Rows are points. Any point is a mix of the corners, with weights that add up to 1. It lies inside the corners' shape when no weight is negative. Say inside or outside, and name the corners with a negative weight.

Corners:
(1): [-34 -16  -3]
(2): [72 20 -6]
(3): [-75   6  21]
(4): [  7 -37  47]
Points:
[ 40 -14  19] -> outside (3)
[42  9 -2] -> inside
[-13 -23  36] -> inside
[ 37  28 -15] -> outside (4)
[-24 -17   6] -> inside

Corners:
(1): [ 13  79  25 -13 -21  12   8 -51  -5  29 -14]
(2): [ -1 -36  -7  -9 -19 -27 -62   6 -22  24  29]
(3): [ -2  16 -15 -14 -38  38 -19 -61 -17 -19 -35]
(4): [ 44 -39  27  16 -36 -10 -39  45 -26 -14  10]
(5): [-10  77 -42   5  -2  49  14 -36 -27  12  20]
(6): [ -2  14 -11  41 -19   6  -9 -33   4  47 -38]
(7): [ 32  33 -10  14 -10  48 -14 -46  34  14  26]
(8): [-21 -33   7 -34  15   4  90  23 -17  17 121]
(9): [  2   1  -8 -65  44 -12  52  45  13   2  58]
(10): [-32  -9  23  35 -62  -7 -50   9  26 -12   8]
(11): [-14 -78  68  27  19 -37 -67  53 -22 -17  22]
(12): [ 11 -34  -2 -16  49 -47  78  11 -16 -27 106]
Points:
[ -1   9   1  12 -21  13 -17 -17   5   5  11] -> inside
[ 19  24   5  -2 -11  22 -42 -35 -14  12 -36] -> outside (8, 10, 12)
[  0  13  -6   1   1  11  14  -9 -12   6  37] -> inside
[ -3   5  -7 -10 -17  19   4 -27 -14  -5  11] -> inside
[ 21  39 -18  12 -24   9  -9 -26  10  15   9] -> outside (3, 8, 11)
[  7   8 -10 -24  24   3  34   7 -14  19  60] -> outside (3, 10)
[ 11 -36  25  11  -3  -1   4  14  14 -17  39] -> outside (1, 2, 5)

Corners:
(1): [ 21  67  40  -6  54   2 -31 -11  24  -6  59  23 -40  10 -10  -5 -23 -24
  49  13]
(2): [-10  40 -48  43  65   2  23   0 -17  -2   8  70  -8  44  31  36  26  27
 -21  31]
(3): [-22  13 -21  32  -8 -60   6 -25  30 -29   6  50 -50  40  53 -16   5   4
 -43  40]
(4): [ 42  24  48  54  11 -38 -32   4  20  28   5 -65  15 -33   6  26  23   0
  66 -37]
(5): [ 16   5 -34  33   7   0  -8 -35 -51   1  15  67 -68  85  16  28  26  35
   5  26]
(6): [ 67  26  71  50  45 -38 -28  30  23  -3  65  42  -9  10 -11 -34 -38  55
  48  59]
(7): [-11  68 -26  23 -48  27  24   8 -19 -35 -10  16 -54  80  21  28  31   3
 -18  40]
(8): [ 43 -22  -1 -12  16   0  -7  59  29  11  22 -26 -15 -28  10 -25   5   4
  21 -19]
(9): [  0  -4  -9  20 -44   7 -49   7  12  26   5 -48  15 -44 -40   9 -36   2
   5  16]
(10): [-16 -22 -30  38 -15  57  58 -32 -11 -39  36  38 -34  30   0  17  10  -5
 -15  45]
(11): [-17  12 -17  39  -2 -20  13  20 -58 -32  15  21 -33  32   9  -8  21 -34
 -20  20]
(12): [ 51  17   1 -11  19   6   6 -21 -35 -80  13  33  16  18  16  56  19  -3
 -34  -2]
(13): [ 33  44  44 -44  29 -38  34  12 -14  23  96  22 -21  18  17  32 -50  42
  51  32]
(14): [  2  41   1  53 -23  40   7 -15 -24 -42 -22  84 -60 -13  58  18 -10 -25
 -17  25]
(15): [ 52  27 -74  29 -12  -7  20 -17 -20 -31  40  49 -33  34  31  14  36 -44
  12  53]
(16): [ 22  20  29   6 -45 -10 -49  37  32  18  50 -14  66 -35   7  -6  -1 -10
  65 -52]
(17): [  4  29   2  18  36  -6 -54  44  -1 -17  71 -64  14 -25  23  25 -18  48
  76 -19]
(18): [ 30  48 -17  49  -1  13  12 -13 -20 -12  29 -20  -5 -17 -15   7 -31  34
  -5 -51]
(19): [ 13  37  17 -27  45 -40   3  -7  25 -23   5  36  10  18  10 -50 -34  39
  91  49]
(20): [  7  21 -21   7 -20 -38   6  -6   2 -35  14  79 -43 -10 -11  18  58  11
   7  25]
(21): [ 38  17  38   3 -19   8 -43  -4 -13  46  48 -61  24 -43  -5 -30  36  38
  16   4]
Points:
[ 18  21  -1  17  -4  -7 -10  -1  -5 -13  24  26 -14   5   7  11   9   8
  14  11] -> inside
[ 12  20 -10  33  -3 -13   0   8  -2  -7  23  11 -17  11  14  11   2  12
  27  15] -> outside (1, 12, 21)
[ 19  24  -6  19  -1 -18  -5   4  -7 -13  22  24 -16  10  13   8   8  14
  11  16] -> outside (1, 10)
[ 17  23 -18  12  24  17  21   8 -22 -32  25  40 -31  29  17  19 -13   4
  -1  26] -> outside (3, 4, 16, 20, 21)
[ -6  29 -37  80  -3  -6  10 -24 -24 -22  -7  44 -53  34  37  -3  37  19
  -8  49] -> outside (1, 8, 9, 12, 13, 16)
[-12  13 -66  33   8  19  10 -11 -27 -45   7  48 -28  30  26  15  -6 -16
 -22  -1] -> outside (4, 6, 7, 13, 20, 21)
